Each row of a before or after table is a point. One or more steps were done to the points. Then noise was added and the rows were shuffled. The steps act on columns, c1 being the first. Name the steps. A step turns or swaps two columns, mirrors them in a line or flattens them onto one, adds a multiple of one to another, or multiplies or shifts one. Angles are multiples of 10 degrees, from the lower column toward the higher: turns from -170 to 170, lines from 10 to 170 but not 90. Use the fewest steps. Two steps may share a column if one is a turn and the other turns, adds or multiplies; they go together, in the order done. Otherwise the lowest column goes first.

Before:
[[-31  -9   5]
 [ 18  34  34]
 [  2 -11  17]
 [  9  -6 -32]
 [ 22  12 -48]
 [  0  18   0]
 [-14  33   8]
 [ 43  11  23]]
After:
[[ 20  35  70]
 [ -2  18   1]
 [ 43  11  45]
 [-10  33  17]
 [  2 -11  34]
 [  5  -3 -65]
 [ 23  12 -95]
 [-32  -9  10]]
Steps: multiply c3 by 2

Before, 11 rows:
[[ 32   1  19  33  63  19]
 [ 27  11 -17  -5  78  60]
 [-47  40  13  23  30  40]
 [ -1   1 -42 -49  -8 -13]
 [ 36  32 -51 -41 -56 -52]
 [ 33 -17  25   4  38 -15]
 [-19  -6   2  47  20  77]
 [ 58   5  -1 -12  30   8]
 [  9  -4  -7  -3 -22 -57]
 [-48 -30  33  45  15   8]
 [-48   2  49   4 -21  36]]
After:
[[ 33  13  27   3  38 -16]
 [-17   0   6  49  22  80]
 [  8  -9   0  -2 -22 -57]
 [ 56   1  -4 -12  31   7]
 [ 31  16   8  33  62  19]
 [-49  42  23   1 -23  35]
 [-48  16  42  42  13   8]
 [ 27  -8 -18  -4  77  59]
 [ -2 -35 -21 -47  -9 -13]
 [-49  33 -28  21  31  38]
 [ 36 -31 -54 -42 -57 -50]]
Steps: turn c2 and c3 by -60 degrees

Before, 14 rows:
[[ 12  -3  22  29 -36  -8   2  -6   7   1  15]
 [ 52  21  23   4  17  55  21  23 -14  32  18]
 [ 15 -13  10 -19  37  31   3 -18 -33  24  20]
 [-16   0  -8   1  35  42  33 -56 -34  -1 -56]
 [-10 -13   2  27 -31  -2  26  23  23  52   7]
 [ 48   2  18  25 -26  27 -12 -22  -5  -9 -28]
 [ 28 -27   1 -32 -23  10  -4 -50  36  51  13]
 [ -9  26 -38 -19  -7  -5 -24  20  -8  25  14]
 [  9 -37 -21  16   4   4 -30 -50  40   6 -10]
 [ 48  24 -11  31 -22  30  -2 -55  44 -23  12]
 [ 14 -49 -33   2 -23   7  12 -27  -7 -25 -33]
 [ 46 -44 -23  -3 -15 -11  22 -41  35 -29 -32]
 [ -2 -26 -32 -12  -9  49 -13  -6  37 -23  27]
 [-13  24  29 -18  47  47 -29 -26  -8 -27 -17]]
After, 14 rows:
[[-39 -29  26  19 -53  48  -8 -25  -2  27 -16]
 [ 87 -10  18 -23  12  29  28 -26  18   3 -25]
 [-19  51   2   8  14  10  19 -49 -49 -27  13]
 [ 34   3 -21 -32 -24   5  21 -50 -26 -37  -8]
 [ 55   0  22 -30  29  -6  23  -7   8  -5  14]
 [-21 -26 -31  -7  -4  49  14  -5 -40 -25  28]
 [ 42 -27 -22 -18  27 -10  -9 -40 -31 -44 -30]
 [ 31  50   2 -33  41  -2  -1  21  -7 -15   7]
 [-15  26  12  33 -27  31 -22 -19  19 -13  20]
 [ 16 -24 -32   1  25   8   7 -29   7 -49 -32]
 [ 58  33  22   3  -1  55 -25  24  14  23  19]
 [ 93 -23 -10 -46  16  30  19 -55 -19  24  11]
 [-16  -1  -6  16  -4  43 -47 -54  33   0 -54]
 [-38  27 -38  20  -9  -7  25  19   0  26  14]]
Steps: add 1.5 times c4 to c1; turn c4 and c9 by 150 degrees; swap c2 and c10; turn c5 and c7 by -140 degrees

Before (14 x 14):
[[ 19   7  -7   7  15   1   2  16 -10 -21   8  -9   1   9]
 [ 22  12 -10  -4   9   0  -6  12 -13   4  -2 -17  -1   3]
 [-38  33  -5  -2  16  -2  -9   9  24   0   9  13 -15   8]
 [ 23  -1  -4   5   5   5  -7  14  -6 -11 -11  14 -10   3]
 [ 15  -6   0   6  18   5   5  17  25   2  12  15  -9 -33]
 [ 13   1  -9  -1  10   8   0 -21  16 -13   6  11 -10   9]
 [ 14 -13  -6  -7   0  10 -14  13   1 -12  11  11  -2   3]
 [ 22  19  -5  16  11 -19   3   6   9  -9  -1  12  19 -20]
 [ 20  -2   4   5   6  13 -19  -4  -2 -18  -8   9  -9 -25]
 [ 15  -6  16  14   5  -7   1  -8 -12 -11  11  14   2   7]
 [  4   0  -8   5  20   3 -17   7  -9  -6 -25  -6   6  -7]
 [ -1  -8  -2  10  -8  12 -11   9  -2  -5 -12 -26 -10  14]
 [ 23   2  -4  12  10 -35   4  -7  -5 -15  12  -6  -5   7]
 [-26   0 -11  11  -7  12  -3   4 -12  -7   4  13 -10   6]]
After (14 x 14):
[[ 11   2  -8   5   9   1 -18   7  -8  -5 -23  -7  -4  -8]
 [ 58   2  -5  13 -13 -32   4  -8  -6 -14  12  -6   3   8]
 [-65  -1 -11  11 -19  12  -3   4 -12  -7   4  13   1  12]
 [ 50  -2   4   5 -20  14 -18  -4  -2 -18  -7   9 -18  -4]
 [ 39  -7   0   6  21   5   5  15  25   3  11  17 -24  -8]
 [-95  36  -5  -3  15  -2 -11  10  24   0   9  13  -1  17]
 [ 55  20  -4  17   0 -18   3   5   7  -9  -2  12  -5 -27]
 [ 35 -12  -4  -8 -17   9 -15  15   2 -12  12  12   0   3]
 [ 49   6  -5   7 -15  -1   3  16 -10 -21   7 -10   4   3]
 [ -3  -8  -1   8 -18  11 -10  11  -2  -6 -12 -26   5  16]
 [ 58  -1  -6   4 -12   6  -9  16  -7 -11 -10  14  -3  10]
 [ 40  -6  17  14 -12  -6   1  -7 -10 -11  11  13   4   2]
 [ 32   0  -9  -2  -9   8  -1 -21  16 -11   5  10   3  12]
 [ 54  14 -10  -2  16   1  -6  11 -12   3  -2 -17   1   4]]
Steps: multiply c1 by 2.5; add 1.5 times c10 to c5; turn c13 and c14 by -60 degrees; multiply c13 by 0.7

Before:
[[-10  24 -34 -23 -20  50  -1 -14  20 -15  35   7  -3  14 -16 -27  51 -24
  -11  15  19 -13  -7  12]
 [ -6  21   0 -26  14  26  15 -32  19  21  17   3  -8  35  -2 -17 -18  14
   22  13  27  -1  -5  -4]
 [-14  -1  -3 -13 -17  20  12  -6   9  -1  10  34 -16   6 -14  18  -1  -5
   -6 -24  16  -3 -14  20]
 [-19  29 -47 -22  -7  19   5 -35  18 -28   7   2   0   6 -22 -28 -28 -18
   -8 -65  29  -3 -13  15]
 [ -6  26   1 -13   3  -1 -43  38 -67 -14   8  -6 -11  -3   7 -31 -22  10
   22   1  18  20   9  20]
 [ 20 -95 -10 -25 -17  13  18 -36 -18 -16  26   2 -42   7 -16   2 -18  17
    6 -19   6   3  -5  25]
 [ 22  24  -2  -5  16  10  11  48 -13 -18  11  61 -28  24   9 -19 -26  16
   -9   2  19  -6 -12 -69]
 [-17   9   3 -26 -22  56  -6 -28   7  26  13   0   4   1 -11 -26 -25  14
  -14  12  15  11  24  17]
 [  9  26   8 -17 -22   1  15   9  14   4  20   9   2  -4  13   9  14  14
  -11   9   9  14  54   8]]
After (9 x 24):
[[-14   7  -3 -13  19  -8  11   2   7   0  20  33 -17   5 -14  19  -1  -6
   -5 -24  13  -3 -15  21]
 [ -5 -14   1 -13 -15  16 -43 -34 -66 -14  15  -5 -22  -4   7 -31 -23  11
   21   1   8  19   9  21]
 [-19 -18 -48 -23  20   5   4  31  17 -28  30   3 -29   6 -22 -28 -30 -18
   -8 -66  -5  -3 -13  15]
 [ -9   4 -36 -24  24   0   1   6  20 -16  65   8 -20  15 -16 -28  50 -24
   -9  14   1 -13  -7  12]
 [ -6  -5   2 -25  -3   4  16  35  20  22  37   4 -28  37  -2 -17 -20  14
   22  13   4  -2  -3  -4]
 [ 23 -11  -3  -5 -32  11   9 -40 -13 -19  22  61 -23  24  10 -19 -26  18
   -8   2  24  -6 -13 -69]
 [-18   1   2 -26  30 -25  -8  20   6  27  53   0 -15   3 -12 -26 -25  13
  -14  13  -8  10  24  17]
 [  9  -7   8 -17  17  23  15 -15  14   3  22   8  -8  -4  12   9  13  13
  -13  10  -5  14  54   9]
 [ 20  89  -9 -26  30 -41  16  29 -17 -17 -15   2 -12   7 -15   0 -19  17
    6 -19  40   3  -5  25]]
Steps: turn c2 and c11 by -140 degrees; turn c6 and c11 by 130 degrees; turn c5 and c8 by 160 degrees; mirror c13 and c21 in the line at 140 degrees

Before:
[[-40  -3  13  23   2 -16  -1   3  19   9  13 -18 -12   6   4 -21  22 -12
    4   5  -3   0  -8 -12  22   0  12  19   5 -15  18   5  -6  -1   0   8
  -18  25  16  19   1 -18   5  10  -9  22  -9 -25 -24   4   3  -9  -7  26
  -11  13  13  14  20 -15  -3   9  -3   4]
 [  1 -18  14  21  16   4   4   2   3  15  -6  18   1   1  -5 -35   7  29
  -16  17  14 -17   1   3  28  -6 -27 -12 -20 -17  10  22  -1   6  -2  15
  -16  41  -3  -3  -6  -7   1  15   3  -4   5  -8   9  -9  24 -16   0  13
  -12 -10  16  -3  10 -16  12 -47 -44 -34]
 [ -6 -11 -11  -4  -1  19 -20  -7  17  13  -2  23   6 -18  10 -14  39   7
  -16  13   5 -10 -22 -14  11 -23   7   2 -19  11 -15   9 -10  -1   9   8
  -16 -18 -20   2  10  -4  -2 -16   5   8  10 -31  25  17   3  13 -13  46
   -2   8  -7 -12   2  -1  15   5  -5   1]
 [ 22  -6   6  13   2  -3 -15  -7  -9   8  -3  -9  -4 -14   8 -16  21 -19
  -15   5 -31  -8   7  -5   5  24   3 -17  19  14  11  29 -17 -11 -10  -8
    7 -13  -2  -3  -8  13  14  -8  14 -13 -22   2   3   4 -12  -9 -23   8
   -4   3  -1  -6  -6   1  -5  22  23   7]
 [ 11 -10  16  14   9 -18 -12  19   8   9 -19   2 -20   4   1 -16  21   4
    7   6 -10  -8 -14   9   0   5  17  -2   1 -21  11  22  -5  -2   0  13
  -12 -11   2   6  -1  -3 -24 -21   5   5  12   3   3 -46  -3   7  19  -2
   11 -14 -15   4 -42   0   3 -17  10   9]
 [ -7   8   4   0   8 -11   1  13  -2 -17   9  -5  10  -4  27  16 -19  -2
   -4  -4 -12   0   3   2  23  21 -13   2  -6  26 -17  21   2   0  -6   2
   10  23 -15 -14   2 -24   6  18  -6  -1 -18  -6 -15 -14  -1  28 -13 -14
  -16   4  -4 -26  -3   1  -6 -16  28 -14]
 [ -7 -17  26   2 -12  -6 -13   9 -13  -8   6  31 -17  15  -2 -23  -5 -13
   11  19 -24  19  14   3  -3   0 -10 -16  -7  -2 -20  11  16  25  -2  -1
    4  -2  11  15  10  10  -3  -7  -1  12  -4  -9   9 -15   4  14  -2  -7
    2  22   8  24 -11   1 -13 -13   7 -17]
 [  0   8  22   0  22 -13   0  -1  18  14 -25   8 -22  -7  39 -18  16  25
   -7   9 -15   7 -16  -4 -14 -10   9 -30  22   6 -20   5 -40  12  10   0
   -9   9 -27  -1  -9   0 -21  23 -23  10  11  -2 -10 -25 -16   1   6   9
   -5  -3 -19  -4  -2 -22  -3   4   8 -20]
 [ 24  -3   6 -13  13 -14  -7  -5   3 -19  18  -2  -5  12  -2  -1  16   9
   -1  -5   1 -11 -31   7  -1  -1   7  10  15  18   4   7 -18 -21 -14   1
  -32   7  -1 -11  33  -7   1   9  16  19   1   6 -16 -17  13  16   2  -5
  -10  -6  15   2  10   8   7   1   1  27]]
After:
[[-42  -3  13  70   1 -14  -2   2  20   9  13 -17 -13   6  10 -22  21  -9
    5   5  28   1  -8 -13  23 -12  12  19   7  23  18   6  -5  -2   1   1
  -20  25  16  20   0 -16   6  10  -6 -23 -24 -27 -25   5   4  -8  -6  26
  -12  14  13  15  18 -14  -3   7  -4   5]
 [  0   6  21  -2  22 -13   1  -1  19  14 -25   9 -23  -7  26 -16  16 -24
   -7   8  16   8 -18  -2 -15   9   6 -29  21  17 -20   6 -38  12   8 -32
  -10  10 -26  -4  -9   1 -21  22 -26  12  26  -2 -10 -24 -16   3   7   9
   -6  -3 -18  -5  -2 -23  -6   5   9 -21]
 [ 22  -5   7  38   2  -1 -14  -7  -7   8  -3 -10  -3 -13   1 -14  20  23
  -15   4  -1  -7   7  -6   5  -1   4 -15  18 -84  13  29 -16 -11  -9 -11
    8 -13  -1  -2  -9  13  12  -8  13  -7 -56   2   2   3 -11  -8 -22   9
   -4   3  -1  -6  -6  -2  -5  20  22   5]
 [ 25  -4   6 -39  13 -14  -8  -5   3 -17  15  -1  -4  13   0   0  18 -20
    0  -6  34 -10 -31   9  -1  17   5  10  14 -23   4   8 -18 -20 -12   2
  -32   7   0 -10  34  -7   0  11  17  -3   1   7 -15 -18  13  18   0  -6
  -10  -5  14   4  10   9   9   2   2  27]
 [  0 -18  14  65  18   5   3   1   3  12  -6  17   0   1   5 -34   9 -16
  -15  15  43 -18   2   3  27 -10 -27 -11 -20  41  12  20   0   7  -2  11
  -15  42  -2  -2  -8  -7   2  15   3  26   9  -8   9 -10  25 -16   2  15
  -11  -9  17  -3  10 -17  11 -46 -42 -34]
 [ 12 -10  17  41  11 -18 -12  20   6   9 -20   0 -18   4   7 -15  24  -6
    7   5  21  -8 -13  11  -2 -20  18  -1   0  19  10  20  -5  -1   0   6
  -13 -11   0   7   0  -4 -26 -19   5  -2  30   2   4 -45  -3   7  16  -2
   10 -14 -15   3 -44   3   1 -18  11   9]
 [ -7  -9 -11 -13  -1  18 -21  -5  18  11  -2  25   4 -15  10 -14  39 -11
  -16  12  33  -9 -21 -13  11  21   8   0 -17  40 -15   9  -9   0  11  -5
  -17 -17 -20   0  11  -4  -2 -16   5   2  27 -30  26  17   4  14 -13  46
   -1   8  -5 -11   1  -3  15   5  -5   0]
 [ -8 -15  27   6 -11  -5 -12  10 -14  -9   6  30 -18  13  -2 -20  -5  -2
   11  18   7  20  14   4  -3  -2 -10 -15  -9   4 -20  10  17  23  -3   2
    4  -1  11  15   9  12  -3  -4   0 -17  -9  -9   8 -14   3  15  -3  -6
    2  21   6  25 -12   1 -14 -14   5 -18]
 [ -7   9   5   1   8 -11   0  12  -2 -15  10  -5  11  -3  18  16 -18   2
   -4  -5  19  -1   4   2  21  11 -12   2  -5 -95 -16  24   1   0  -6 -20
   12  25 -13 -12   2 -22   6  18  -4  -2 -46  -5 -16 -14  -2  29 -13 -12
  -15   4  -4 -25  -2   1  -6 -18  29 -16]]
Steps: multiply c4 by 3; multiply c36 by 0.7; turn c15 and c36 by -50 degrees; turn c18 and c46 by 130 degrees; shift c21 by 30; turn c26 and c30 by -120 degrees; multiply c30 by 3; multiply c47 by 2.5
